Each row is a point. Each copy is the shape, with its points in the same order, turned, moved and blurred by noise. Is it also mirrored, or only turned?

Shape (6 x 2):
[[-0.06 -0.31]
 [ 0.09  0.20]
 [-0.12  0.19]
 [-0.33  0.50]
 [-0.40 -0.26]
 [ 0.09 -0.31]]
Copy 1 (6 x 2):
[[-0.15 -0.32]
 [ 0.13  0.14]
 [-0.07  0.17]
 [-0.20  0.54]
 [-0.46 -0.18]
 [ 0.02 -0.35]]
Copy 1 is: only turned
Copy 2 (6 x 2):
[[ 0.01 -0.45]
 [ 0.08  0.13]
 [-0.09  0.12]
 [-0.30  0.47]
 [-0.36 -0.37]
 [ 0.14 -0.39]]
Copy 2 is: only turned
Copy 3 (6 x 2):
[[ 0.30 -0.22]
 [ 0.07  0.27]
 [-0.07  0.11]
 [-0.43  0.28]
 [-0.08 -0.46]
 [ 0.38 -0.13]]
Copy 3 is: only turned
Copy 4 (6 x 2):
[[ 0.09 -0.30]
 [-0.02  0.22]
 [ 0.19  0.19]
 [ 0.43  0.50]
 [ 0.45 -0.28]
 [-0.06 -0.28]]
Copy 4 is: mirrored

Shape (9 x 3):
[[-0.17 -0.19 -0.49]
 [-0.21 -0.33  0.46]
 [ 0.40  0.13 -0.25]
 [ 0.33 -0.20  0.34]
 [ 0.33 -0.11  0.35]
 [-0.16 -0.37 -0.11]
 [ 0.21  0.15 -0.33]
 [-0.19  0.23 -0.17]
 [-0.30 -0.21 -0.07]]
Copy 1 (9 x 3):
[[ 0.40  0.09 -0.32]
 [ 0.26  0.15  0.64]
 [-0.29 -0.03 -0.21]
 [-0.15 -0.14  0.44]
 [-0.27 -0.08  0.42]
 [ 0.40  0.04  0.13]
 [-0.14  0.10 -0.30]
 [ 0.06  0.49 -0.13]
 [ 0.38  0.27  0.13]]
Copy 1 is: mirrored
Copy 2 (9 x 3):
[[-0.14 -0.17 -0.58]
 [-0.17 -0.40  0.35]
 [-0.16  0.44 -0.22]
 [-0.37  0.11  0.32]
 [-0.29  0.19  0.34]
 [-0.30 -0.31 -0.24]
 [-0.05  0.30 -0.35]
 [ 0.23 -0.05 -0.26]
 [-0.10 -0.35 -0.16]]
Copy 2 is: mirrored
Copy 3 (9 x 3):
[[-0.30 -0.31  0.30]
 [ 0.26 -0.34 -0.48]
 [ 0.14  0.34  0.28]
 [ 0.52 -0.01 -0.14]
 [ 0.51  0.09 -0.18]
 [ 0.02 -0.37  0.01]
 [-0.06  0.25  0.25]
 [-0.29  0.10 -0.10]
 [-0.15 -0.30 -0.15]]
Copy 3 is: mirrored
